Every row gives one point. The ring and each string are closed loops that go straight from each point to the next, and from the last back to the first. Before rounding, they use only three directions, however many columns there are. Count how often each string passes through the ring. Passing back the other way cancels.

Ring (6 x 3):
0: -.32  .33  .04
1: -.14  .20  .23
2:  .02 -.19  .16
3:  .24 -.26 -.09
4:  .14 -.12 -.23
5: -.31  .15 -.21
String:
0:  .10  .39  .26
1:  .12  .18  .14
2:  .26  .20  .24
3:  .16  .09  .08
4: -.19 -.18  .13
5: -.29 -.51  .16
6:  .17 -.45  .11
7: -.07 -.61 -.06
8:  .36 -.43 -.11
9:  .47 -.19 -.12
10:  .20 -.01 -.07
11: -.19 -.16 -.19
12: -.25 -.15 -.35
13: -.25  .02 -.38
14:  .09  .19 -.10
15: -.03  .10 -.03
16: -.24  .10 -.06
17:  .06  .34  .03
18: -.34  .54  .12
19: -.24  .53  .25
Times through: 2
String, 23 rows:
0: -.42  .45  .28
1: -.45  .14  .18
2: -.10  .10  .11
3:  .27  .24  .19
4:  .25  .25  .23
5: -.03  .11  .11
6: -.08  .09  .08
7:  .07  .31  .19
8: -.19  .45  .20
9: -.66  .41  .07
10: -.66  .14 -.08
11: -.14  .10 -.04
12:  .14  .18 -.02
13: -.27  .20 -.28
14: -.57  .03 -.39
15: -.44 -.01 -.30
16: -.21  .01 -.11
17: -.31  .03 -.18
18: -.76  .04 -.32
19: -.67  .26 -.25
20: -.01  .38 -.02
21:  .09  .40  .07
22: -.23  .51  .17
Times through: 2

Ring:
0:  .17 -.17 -.18  .02 -.08 -.12 -.09  .08
1:  .23 -.25 -.24 -.01 -.10  .01 -.15  .24
2:  .07 -.19 -.17  .04 -.03  .09 -.31  .30
3: -.11 -.08 -.05  .08  .04  .06 -.39  .21
4: -.28  .08  .18  .02  .07 -.03 -.34 -.13
5: -.25  .14  .33 -.12  .01 -.14 -.13 -.50
6: -.18  .13  .31 -.14 -.02 -.22 -.02 -.57
7: -.09  .07  .16 -.05 -.02 -.27 -.02 -.43
8:  .01 -.02 -.01  .02 -.03 -.25 -.05 -.20
String, 28 rows:
0: -.13  .00  .06  .03  .02 -.07 -.25 -.08
1: -.19  .02  .02  .12  .07 -.07 -.35  .03
2: -.37  .06 -.08  .38  .21 -.04 -.65  .35
3: -.16 -.09 -.15  .22  .10  .13 -.57  .46
4: -.20 -.07 -.22  .34  .15  .06 -.63  .54
5: -.14 -.06 -.14  .22  .09 -.01 -.46  .32
6: -.04 -.16 -.22  .19  .05  .11 -.49  .49
7:  .07 -.23 -.20  .04 -.03  .19 -.40  .44
8: -.06 -.17 -.22  .19  .06  .17 -.55  .54
9: -.23 -.03 -.13  .28  .14  .04 -.58  .40
10: -.14 -.01  .00  .10  .05 -.08 -.31  .02
11: -.06 -.05  .07 -.06 -.03 -.01 -.21 -.08
12: -.26  .06  .05  .17  .11 -.11 -.38  .01
13: -.40  .16  .14  .21  .16 -.13 -.45 -.06
14: -.16  .04  .13 -.01  .02 -.10 -.21 -.19
15: -.04  .00  .26 -.27 -.10 -.06  .00 -.45
16: -.07  .07  .46 -.44 -.15 -.10  .16 -.80
17: -.16  .15  .49 -.35 -.09 -.20  .13 -.85
18:  .04 -.01  .30 -.37 -.16 -.10  .14 -.61
19: -.11  .03  .13 -.04 -.01 -.15 -.13 -.27
20: -.02 -.03  .10 -.10 -.05 -.09 -.09 -.23
21:  .07 -.04  .28 -.37 -.17 -.09  .16 -.59
22: -.17  .17  .51 -.36 -.09 -.25  .18 -.94
23: -.11  .10  .42 -.33 -.10 -.16  .11 -.75
24:  .03 -.05  .18 -.24 -.11 -.06  .00 -.36
25: -.19  .06  .13  .02  .04 -.13 -.22 -.20
26: -.42  .19  .21  .16  .15 -.17 -.39 -.19
27: -.46  .18  .13  .27  .20 -.15 -.51 -.03
Times through: 0

Ring:
0:  .34  .11  .20  .38  .28 -.03 -.24  .17 -.02  .35  .17
1:  .20 -.07  .00  .37  .53  .32 -.02  .39 -.16  .25  .09
2:  .10 -.19 -.12  .25  .49  .42  .16  .38 -.15  .13  .00
3:  .09 -.24 -.11  .09  .20  .28  .25  .17  .00  .04 -.05
4:  .06 -.20 -.06 -.08 -.16  .03  .30 -.15  .14 -.06 -.08
5: -.06 -.07 -.07 -.17 -.34 -.13  .33 -.41  .12 -.17 -.07
6: -.10  .03 -.05 -.13 -.32 -.19  .27 -.47  .06 -.17 -.03
7:  .05  .16  .09  .04 -.20 -.27  .02 -.37  .05  .01  .08
8:  .30  .19  .24  .26  .00 -.25 -.23 -.11  .07  .27  .17
String (23 x 11):
0:  .16 -.12  .04 -.04 -.23 -.11  .18 -.20  .21  .02 -.03
1:  .13 -.21  .04 -.27 -.61 -.27  .32 -.45  .40 -.11 -.12
2: -.07 -.22 -.13 -.27 -.43 -.07  .47 -.40  .21 -.23 -.15
3: -.03 -.10 -.10  .00  .00  .09  .26 -.12 -.01 -.07 -.04
4:  .06 -.08 -.04  .06  .02  .05  .17 -.07  .02  .01  .00
5: -.07 -.25 -.21 -.06  .05  .26  .42 -.02 -.02 -.13 -.11
6:  .15 -.34 -.10  .03  .11  .28  .30  .18  .10  .04 -.10
7:  .20 -.23 -.03  .17  .26  .26  .14  .26  .03  .15 -.02
8:  .17 -.24 -.10  .31  .59  .49  .12  .51 -.15  .20  .01
9:  .06 -.20 -.20  .45  .94  .72  .12  .70 -.39  .21  .04
10:  .03 -.06 -.10  .25  .44  .32  .11  .23 -.21  .10  .04
11:  .21  .02  .03  .46  .65  .32 -.13  .44 -.24  .31  .14
12:  .49  .13  .29  .55  .47  .02 -.41  .38 -.04  .53  .23
13:  .35  .11  .20  .46  .43  .06 -.28  .29 -.09  .40  .19
14:  .06 -.01 -.04  .20  .27  .16  .08  .08 -.13  .09  .06
15:  .26  .02  .12  .27  .20  .02 -.10  .12  .00  .25  .11
16:  .07 -.04 -.05  .23  .33  .21  .08  .16 -.14  .11  .05
17:  .11 -.12 -.12  .43  .78  .54  .04  .56 -.32  .23  .07
18:  .17 -.20 -.10  .37  .69  .53  .08  .57 -.21  .23  .04
19:  .20 -.20 -.03  .22  .34  .30  .11  .31 -.02  .17  .00
20:  .06 -.35 -.19  .10  .34  .46  .34  .32 -.05  .02 -.09
21: -.04 -.28 -.20 -.02  .12  .30  .40  .06 -.02 -.09 -.11
22:  .08 -.08 -.02  .06  .02  .05  .16 -.06  .03  .03  .00
Times through: 1
String:
0: -.10 -.15 -.16 -.08 -.07  .11  .37 -.18 -.01 -.16 -.08
1:  .00 -.25 -.11 -.21 -.33 -.01  .42 -.28  .21 -.16 -.14
2: -.03 -.27 -.15 -.19 -.24  .07  .45 -.21  .16 -.17 -.14
3: -.10 -.15 -.18 -.02  .07  .19  .34 -.08 -.07 -.12 -.06
4:  .08 -.10 -.02  .02 -.06  .01  .19 -.11  .08  .01 -.02
5: -.06 -.10 -.13  .01  .06  .14  .28 -.09 -.06 -.08 -.04
6: -.08 -.12 -.14 -.06 -.05  .09  .33 -.18 -.01 -.13 -.06
7:  .04 -.06 -.02 -.01 -.12 -.04  .19 -.19  .07 -.03 -.02
8:  .12 -.02  .07 -.04 -.29 -.21  .13 -.31  .18  .01  .00
9: -.11  .03 -.03 -.24 -.53 -.32  .31 -.65  .16 -.23 -.05
10: -.24  .10 -.11 -.20 -.40 -.24  .33 -.64  .00 -.29 -.03
11:  .13  .15  .16 -.01 -.38 -.40  .00 -.46  .18  .03  .07
12:  .18  .08  .14  .10 -.15 -.22 -.03 -.23  .11  .11  .08
13:  .04  .05  .00  .11  .05 -.02  .08 -.12 -.05  .04  .05
14:  .12  .18  .12  .20  .04 -.16 -.09 -.16 -.04  .13  .13
15:  .43  .30  .39  .33 -.06 -.42 -.41 -.15  .14  .39  .24
16:  .54  .27  .46  .36 -.09 -.47 -.48 -.10  .22  .48  .25
17:  .25  .08  .17  .21  .03 -.14 -.11 -.05  .07  .22  .11
18:  .15  .08  .08  .21  .12 -.04 -.04 -.03 -.03  .15  .10
19:  .22  .18  .18  .28  .10 -.16 -.19 -.07 -.02  .24  .16
20:  .34  .31  .33  .30 -.06 -.40 -.35 -.19  .08  .32  .22
21:  .41  .27  .39  .21 -.27 -.53 -.34 -.31  .24  .32  .20
22:  .23  .13  .20  .12 -.18 -.30 -.10 -.25  .14  .16  .10
23:  .06  .00  .00  .09  .02  .00  .11 -.11 -.01  .04  .03
24: -.17  .08 -.10 -.08 -.19 -.12  .26 -.44 -.06 -.19  .00
25: -.28  .05 -.15 -.25 -.43 -.21  .41 -.66  .01 -.34 -.07
26: -.09 -.01 -.04 -.24 -.51 -.28  .33 -.60  .17 -.22 -.07
27:  .14 -.04  .09 -.09 -.38 -.25  .15 -.36  .24 -.01 -.02
28:  .00 -.07 -.07  .03  .00  .05  .21 -.12 -.01 -.04 -.01
Times through: 3
